Each row of a before or after table is a point. The points were changed in one or more steps. Then noise was added and the rows were shuffled. The steps act on columns, c1 being the first. What was done? A step turns or swaps two columns, mirrors them in a line or flattens them onto one, adds a multiple of one to another, or multiplies or shifts one. Angles are multiples of 10 degrees, from the lower column toward the higher: turns from -170 to 170, lines from 10 to 170 but not 90. Use the fewest steps. Two steps may share a column if one is a turn and the other turns, adds or multiplies; they go together, in the order done. Otherwise the lowest column goes first.

Before (10 x 2):
[[ 0.35  0.14]
 [ 0.11  0.62]
 [-0.51  0.01]
 [-0.24 -0.51]
 [-0.14 -0.46]
 [ 0.16  0.15]
 [ 0.04 -0.52]
 [-0.51  0.46]
 [ 0.12 -0.11]
 [ 0.19 -0.30]]
After, 10 rows:
[[-0.47  0.42]
 [ 0.51 -0.25]
 [-0.04 -0.17]
 [-0.23  0.01]
 [ 0.03 -0.34]
 [ 0.08  0.69]
 [ 0.32 -0.40]
 [ 0.42 -0.25]
 [-0.35 -0.11]
 [ 0.40  0.36]]
Steps: mirror c1 and c2 in the line at 110 degrees

Before:
[[-0.31  0.64 -0.27 -0.03]
 [ 0.06 -0.03  0.32 -0.26]
 [ 0.02 -0.36 -0.49  0.67]
 [ 0.15  0.43 -0.42 -0.12]
 [-0.34 -0.11  0.59  0.16]
 [-0.12  0.07 -0.08 -0.18]
 [-0.02  0.64  0.13  0.84]
 [-0.58 -0.14 -0.13 -0.25]
 [ 0.17 -0.31 -0.22 -0.16]
 [ 0.07 -0.34 -0.34  0.12]]
After (10 x 4):
[[ 0.06 -0.38 -0.19 -0.18]
 [ 0.16 -0.32 -0.32  0.09]
 [-0.03 -0.08  0.35 -0.28]
 [ 0.26 -0.27 -0.49  0.67]
 [ 0.35  0.14  0.55  0.14]
 [ 0.05  0.12 -0.06 -0.20]
 [-0.38  0.48  0.15  0.83]
 [ 0.50  0.28 -0.13 -0.24]
 [-0.39  0.23 -0.43 -0.14]
 [-0.18  0.68 -0.27 -0.02]]
Steps: mirror c1 and c2 in the line at 110 degrees

Before, 14 rows:
[[-0.31 -0.69  0.25 -0.18  0.27 -0.02  0.05  0.15]
 [-0.01 -0.72  0.19 -0.04 -0.66  0.33 -0.43 -0.22]
 [ 0.37 -0.29 -0.52 -0.10 -0.47 -0.49 -0.29  0.48]
 [-0.22  0.35  0.03  0.43 -0.30 -0.09 -0.04  0.37]
 [ 0.20 -0.66  0.40 -0.36 -0.40 -0.53 -0.51  0.10]
 [-0.28  0.16  0.24  0.16 -0.28  0.25 -0.11  0.46]
 [ 0.20 -0.76  0.10  0.44  0.26 -0.51 -0.63 -0.34]
 [-0.28 -0.25 -0.34 -0.26  0.29  0.22  0.18  0.20]
 [-0.54  0.22  0.09 -0.15  0.43  0.39 -0.46  0.49]
 [-0.18  0.06 -0.34 -0.26  0.33  0.36 -0.43 -0.42]
 [-0.40 -0.03  0.47  0.27 -0.22 -0.04 -0.04  0.29]
 [ 0.10  0.30 -0.14 -0.34  0.19 -0.45 -0.23  0.52]
 [ 0.02 -0.69 -0.45 -0.54  0.39  0.52  0.24 -0.05]
 [ 0.34 -0.13  0.43  0.12  0.15  0.26 -0.20  0.25]]
After, 14 rows:
[[ 0.21  0.32  0.09 -0.83 -0.07 -0.44 -0.63 -0.33]
 [ 0.02  0.88 -0.46 -0.03  0.10  0.57  0.27 -0.08]
 [-0.26 -0.23  0.25 -0.02  0.02  0.24 -0.12  0.48]
 [ 0.36  0.29 -0.51 -0.12 -0.09 -0.58 -0.31  0.48]
 [-0.01  0.59  0.21 -0.44  0.04  0.21 -0.42 -0.19]
 [ 0.33  0.04  0.42 -0.20  0.02  0.29 -0.21  0.23]
 [-0.53 -0.07  0.09  0.26  0.08  0.43 -0.41  0.49]
 [ 0.09 -0.03 -0.16  0.46 -0.08 -0.40 -0.26  0.52]
 [-0.21  0.12 -0.36  0.25  0.07  0.44 -0.43 -0.43]
 [-0.40 -0.16  0.50 -0.23  0.03 -0.06 -0.02  0.28]
 [ 0.22  0.76  0.38 -0.21 -0.13 -0.59 -0.52  0.10]
 [-0.30  0.62  0.26 -0.29  0.02  0.02  0.04  0.13]
 [-0.21 -0.52  0.02 -0.13 -0.01 -0.15 -0.06  0.34]
 [-0.29  0.34 -0.36  0.08  0.05  0.26  0.17  0.18]]
Steps: turn c2 and c4 by 140 degrees; flatten c5 and c6 onto the line at 80 degrees

Before:
[[-0.18 -0.28 -0.09  0.46  0.07 -0.33 -0.08  0.04  0.14 -0.06 -0.48  0.34]
 [-0.35  0.14  0.25 -0.21 -0.49  0.12 -0.04  0.05 -0.03 -0.51  0.41  0.03]
 [-0.08 -0.35  0.18  0.13  0.10  0.13 -0.19 -0.27  0.43  0.17 -0.46  0.11]
 [-0.31 -0.18 -0.08 -0.36 -0.19  0.16  0.03  0.30  0.08 -0.64  0.69 -0.36]
 [-0.07 -0.33  0.54  0.40 -0.04 -0.14 -0.30 -0.33 -0.10 -0.14  0.51 -0.26]
 [-0.10  0.12 -0.09  0.08 -0.19 -0.21 -0.25  0.06  0.36  0.05 -0.37 -0.26]
 [-0.01 -0.52  0.18  0.29 -0.32 -0.21 -0.66 -0.28  0.01 -0.46  0.07  0.09]
 [-0.16 -0.02  0.14 -0.49 -0.22 -0.21 -0.11  0.23  0.29 -0.26  0.62  0.05]
 [ 0.14 -0.11  0.27  0.06  0.35 -0.22 -0.18 -0.10  0.12 -0.11 -0.71  0.01]
 [-0.34 -0.27  0.11  0.05  0.27 -0.36 -0.26 -0.54  0.08  0.14 -0.55 -0.07]]
After (10 x 12):
[[-0.16 -0.02  0.14 -0.49  0.57 -0.20  0.29  0.21 -0.09 -0.26 -0.98  0.05]
 [ 0.14 -0.11  0.27  0.07 -0.74 -0.22  0.21 -0.10  0.07 -0.13  0.93  0.01]
 [-0.31 -0.18 -0.08 -0.37  0.59  0.16  0.04  0.30 -0.07 -0.64 -1.22 -0.36]
 [-0.07 -0.31  0.53  0.41  0.35 -0.13  0.13 -0.31  0.28 -0.16 -1.09 -0.27]
 [-0.09  0.12 -0.08  0.09 -0.10 -0.21  0.44  0.06 -0.03  0.05  1.22 -0.25]
 [-0.35  0.12  0.25 -0.21  0.63  0.13 -0.01  0.06  0.05 -0.51  0.00  0.04]
 [-0.09 -0.35  0.20  0.11 -0.38  0.12  0.46 -0.27 -0.13  0.16  0.87  0.11]
 [-0.19 -0.28 -0.08  0.46 -0.35 -0.33  0.15  0.03 -0.01 -0.06  0.97  0.33]
 [ 0.02 -0.53  0.17  0.26  0.30 -0.22  0.43 -0.28  0.51 -0.47  0.45  0.07]
 [-0.35 -0.26  0.11  0.04 -0.57 -0.36  0.23 -0.54  0.15  0.14  0.75 -0.07]]
Steps: turn c5 and c11 by -140 degrees; multiply c11 by 3; turn c7 and c9 by -130 degrees

Before (13 x 18):
[[-0.29 -0.14  0.09 -0.08 -0.29 -0.02 -0.15  0.12 -0.04  0.31  0.09 -0.39
   0.49 -0.09 -0.07 -0.40  0.18  0.35]
 [-0.52 -0.04  0.17 -0.06 -0.08 -0.42  0.75 -0.17 -0.02  0.75  0.11  0.20
   0.01 -0.71 -0.50  0.22  0.12 -0.28]
 [-0.40 -0.36 -0.05 -0.10  0.32 -0.35 -0.10 -0.04  0.34  0.37 -0.04 -0.37
   0.29  0.37  0.13  0.19  0.26  0.08]
 [-0.02  0.67 -0.15  0.59 -0.26 -0.02  0.30 -0.09  0.01  0.07 -0.76 -0.95
  -0.40 -0.40 -0.67  0.19  0.82 -0.02]
 [-0.21 -0.02  0.12  0.37 -0.27  0.17 -0.08 -0.15 -0.06  0.21 -0.58 -0.95
  -1.05  0.01 -0.92  0.16  0.55 -0.16]
 [-0.21 -0.15  0.09  0.17 -0.09 -0.01 -0.35 -0.46 -0.09  0.17 -0.18 -0.34
   0.49  0.18  0.76 -0.21 -0.16 -0.08]
 [ 0.17  0.08  0.13 -0.32  0.25  0.18  0.13  0.00  0.03  0.50 -0.15 -0.21
   0.13 -0.02  0.05 -0.02 -0.12  0.17]
 [-0.20  0.02  0.69  0.27  0.31  0.09 -0.57  0.04  0.11  0.16  0.19 -0.15
   0.55  0.13  0.26  0.17 -0.13  0.25]
 [ 0.01  0.18 -0.01 -0.01  0.07 -0.39 -0.62 -0.26  0.29  0.14  0.07 -0.42
   0.18  0.31 -0.11 -0.26 -0.24 -0.03]
 [-0.37 -0.02 -0.29 -0.22  0.01 -0.29  0.40 -0.21 -0.59  0.32  0.40  0.01
   0.08 -0.01 -0.40  0.46  0.24 -0.14]
 [-0.25 -0.01 -0.07  0.59  0.22 -0.15 -0.06 -0.12 -0.22 -0.39 -0.97 -1.05
  -0.60 -0.14 -0.73 -0.04  0.15  0.22]
 [ 0.03 -0.36  0.50 -0.36  0.17 -0.31 -0.29 -0.31  0.12 -0.32  0.33 -0.37
   0.46 -0.12  0.64 -0.04  0.10  0.13]
 [-0.40  0.02 -0.16 -0.19 -0.28 -0.76  0.70 -0.07 -0.31  0.41  0.24  0.69
  -0.30  0.09  0.03  0.09  0.37  0.14]]
After (13 x 18):
[[-0.13 -0.10  0.13  0.01 -0.13  0.49 -0.31  0.08 -0.03  0.28  0.08  0.00
   0.52 -0.12 -0.04 -0.39  0.18  0.33]
 [ 0.27  0.69 -0.17  0.62  0.32 -0.41 -0.24 -0.13  0.04  0.01 -0.74 -0.13
  -0.35 -0.44 -0.68  0.13  0.90  0.01]
 [-0.35 -0.02 -0.28 -0.17  0.39 -0.24 -0.03 -0.16 -0.57  0.29  0.40  0.09
   0.06 -0.05 -0.41  0.43  0.26 -0.11]
 [-0.49 -0.04  0.13 -0.06  0.78 -0.37 -0.05 -0.15 -0.02  0.74  0.13  0.17
   0.01 -0.71 -0.45  0.20  0.12 -0.23]
 [ 0.15 -0.37  0.54 -0.36 -0.31  0.19  0.14 -0.24  0.14 -0.28  0.29 -0.09
   0.46 -0.08  0.65 -0.05  0.08  0.13]
 [ 0.17  0.01  0.08  0.35 -0.10 -0.92 -0.31 -0.18 -0.06  0.22 -0.58 -0.02
  -1.03  0.03 -0.89  0.14  0.58 -0.14]
 [-0.04 -0.13  0.16  0.18 -0.34  0.50 -0.08 -0.46 -0.08  0.19 -0.16  0.06
   0.47  0.19  0.77 -0.17 -0.16 -0.08]
 [ 0.25  0.10  0.12 -0.29  0.15  0.32  0.24 -0.04 -0.01  0.53 -0.16 -0.07
   0.11 -0.03  0.07 -0.02 -0.12  0.21]
 [-0.58  0.02 -0.17 -0.17  0.70 -1.04 -0.26 -0.09 -0.34  0.44  0.19  0.20
  -0.24  0.06  0.08  0.09  0.38  0.16]
 [-0.15  0.04  0.67  0.27 -0.57  0.66  0.31  0.07  0.06  0.18  0.21  0.04
   0.60  0.09  0.26  0.15 -0.14  0.23]
 [-0.27 -0.35 -0.04 -0.15 -0.12 -0.05  0.30 -0.08  0.34  0.37 -0.07  0.08
   0.30  0.41  0.12  0.20  0.25  0.09]
 [ 0.09  0.18 -0.01  0.00 -0.61 -0.22  0.07 -0.22  0.30  0.18  0.06  0.01
   0.19  0.30 -0.11 -0.32 -0.25 -0.01]
 [ 0.07  0.02 -0.09  0.57 -0.05 -0.79  0.26 -0.10 -0.22 -0.39 -0.97 -0.01
  -0.63 -0.15 -0.71 -0.07  0.16  0.27]]
Steps: flatten c1 and c12 onto the line at 160 degrees; swap c5 and c7; add 1 times c13 to c6

Before:
[[ 0.17 -0.42  0.25 -0.32  0.05 -0.45  0.31  0.27  0.04  0.08 -0.06 -0.06
  -0.13  0.07 -0.31 -0.18  0.05  0.40 -0.51 -0.25 -0.33  0.78  0.52  0.48]
 [-0.20  0.07  0.31 -0.26  0.36 -0.52  0.70 -0.56 -0.17 -0.11 -0.28  0.42
   0.19 -0.02 -0.05  0.33  0.18 -0.40 -0.15  0.21 -0.03  0.59 -0.17  0.20]
 [-0.50 -0.22  0.25  0.21  0.32  0.48 -0.34 -0.49  0.39 -0.26 -0.11 -0.27
   0.58  0.14  0.16  0.58 -0.18 -0.07 -0.07  0.22  0.08  0.21  0.48  0.71]
 [ 0.51 -0.23 -0.13 -0.16 -0.21  0.02  0.51  0.21  0.03  0.07 -0.26  0.37
  -0.21  0.30  0.23  0.42  0.03  0.45 -0.18  0.08 -0.21  0.60 -0.20  0.05]
 [ 0.34  0.30  0.29  0.21  0.09  0.54  0.29  0.40  0.25  0.19  0.07 -0.50
   0.00 -0.53  0.51 -0.25  0.28  0.06  0.07  0.18  0.10 -0.27  0.53 -0.22]
 [-0.60  0.05  0.54  0.43  0.12 -0.30  0.56 -0.29  0.07 -0.31 -0.69 -0.19
  -0.39  0.24 -0.02 -0.40  0.11 -0.23 -0.08  0.13  0.50 -0.25  0.59 -0.23]
 [-0.52  0.36  0.62 -0.43  0.72  0.46 -0.05  0.30  0.58  0.51 -0.63  0.12
  -0.34 -0.24 -0.45  0.23  0.36  0.08  0.26 -0.38  0.59 -0.08 -0.47  0.16]
 [ 0.32  0.15 -0.21  0.32 -0.11  0.29 -0.07  0.30  0.27  0.61 -0.10  0.45
   0.45 -0.19 -0.37  0.35  0.24  0.14 -0.21 -0.17 -0.07  0.43 -0.13 -0.17]
 [-0.26  0.20  0.58  0.51 -0.24 -0.33 -0.01 -0.56  0.51  0.24 -0.22  0.14
   0.49  0.05 -0.36  0.33 -0.05  0.32  0.25  0.32  0.28  0.01 -0.18  0.52]
 [-0.35 -0.61 -0.21 -0.35 -0.29  0.25 -0.30  0.48 -0.20 -0.16 -0.19  0.02
   0.30  0.16 -0.52  0.47 -0.60  0.48  0.16 -0.49  0.37  0.72 -0.11 -0.18]
 [ 0.14  0.13  0.41  0.18 -0.04  0.36  0.61 -0.11 -0.47 -0.09  0.14 -0.38
   0.32 -0.16 -0.13 -0.12 -0.72  0.07 -0.45  0.49  0.28 -0.19  0.33  0.46]
 [ 0.01 -0.63  0.18  0.14  0.34 -0.37 -0.02 -0.09  0.25 -0.20 -0.56 -0.02
   0.72  0.35 -0.24 -0.16  0.07  0.40 -0.16 -0.28 -0.11  0.20 -0.22  0.02]]
After (12 x 24):
[[-0.10  0.36  0.28 -0.37  0.02  0.55  0.30 -0.55  0.02  0.18  0.10 -0.36
  -0.02 -0.55  0.50 -0.36  0.29  0.05  0.09  0.18  0.08 -0.28  0.54 -0.20]
 [-0.04 -0.61 -0.23  0.54  0.07  0.25 -0.32 -0.45  0.16 -0.13 -0.17  0.20
   0.31  0.15 -0.52  0.47 -0.63  0.48  0.15 -0.52  0.38  0.73 -0.12 -0.19]
 [ 0.87  0.38  0.56  0.30  0.30  0.46 -0.02 -0.22  0.59  0.51 -0.64  0.21
  -0.36 -0.23 -0.41 -0.16  0.34  0.09  0.25 -0.33  0.62 -0.10 -0.50  0.12]
 [-0.08  0.15  0.37 -0.22 -0.09  0.38  0.62 -0.06 -0.43 -0.06  0.18 -0.44
   0.30 -0.18 -0.17  0.20 -0.72  0.04 -0.45  0.48  0.26 -0.17  0.31  0.47]
 [ 0.41  0.06  0.32  0.09  0.21 -0.55  0.72  0.64  0.10 -0.13 -0.30  0.22
   0.17  0.00  0.01  0.33  0.17 -0.40 -0.14  0.17 -0.02  0.57 -0.20  0.21]
 [-0.41 -0.22 -0.15 -0.24  0.32 -0.01  0.53 -0.06  0.30  0.05 -0.28  0.43
  -0.18  0.34  0.23  0.30  0.01  0.44 -0.17  0.11 -0.20  0.61 -0.18  0.03]
 [ 0.58 -0.24  0.25  0.13 -0.30  0.50 -0.32  0.36  0.67 -0.27 -0.11 -0.41
   0.57  0.15  0.16  0.21 -0.19 -0.07 -0.07  0.23  0.07  0.22  0.51  0.69]
 [ 0.36  0.05  0.52  0.18 -0.62 -0.26  0.55  0.22 -0.25 -0.28 -0.72 -0.27
  -0.40  0.24 -0.02 -0.36  0.04 -0.17 -0.08  0.15  0.49 -0.28  0.64 -0.24]
 [-0.05 -0.40  0.28  0.03  0.34 -0.43  0.30 -0.30 -0.10  0.09 -0.01  0.07
  -0.11  0.05 -0.27 -0.15  0.08  0.41 -0.48 -0.23 -0.32  0.75  0.53  0.47]
 [-0.23  0.13 -0.20 -0.33 -0.16  0.36 -0.12 -0.13  0.42  0.63 -0.10  0.52
   0.43 -0.19 -0.35  0.08  0.27  0.10 -0.19 -0.18 -0.07  0.40 -0.17 -0.17]
 [ 0.31 -0.63  0.17 -0.24 -0.05 -0.39 -0.02  0.04  0.07 -0.18 -0.53 -0.03
   0.71  0.33 -0.28 -0.26  0.11  0.34 -0.17 -0.26 -0.12  0.18 -0.26  0.09]
 [-0.07  0.23  0.59  0.07 -0.60 -0.30  0.00  0.56  0.60  0.24 -0.17 -0.07
   0.47  0.08 -0.36 -0.06 -0.08  0.34  0.23  0.30  0.25  0.01 -0.19  0.55]]
Steps: turn c1 and c5 by -120 degrees; turn c4 and c5 by -120 degrees; mirror c8 and c12 in the line at 80 degrees; turn c9 and c16 by -40 degrees
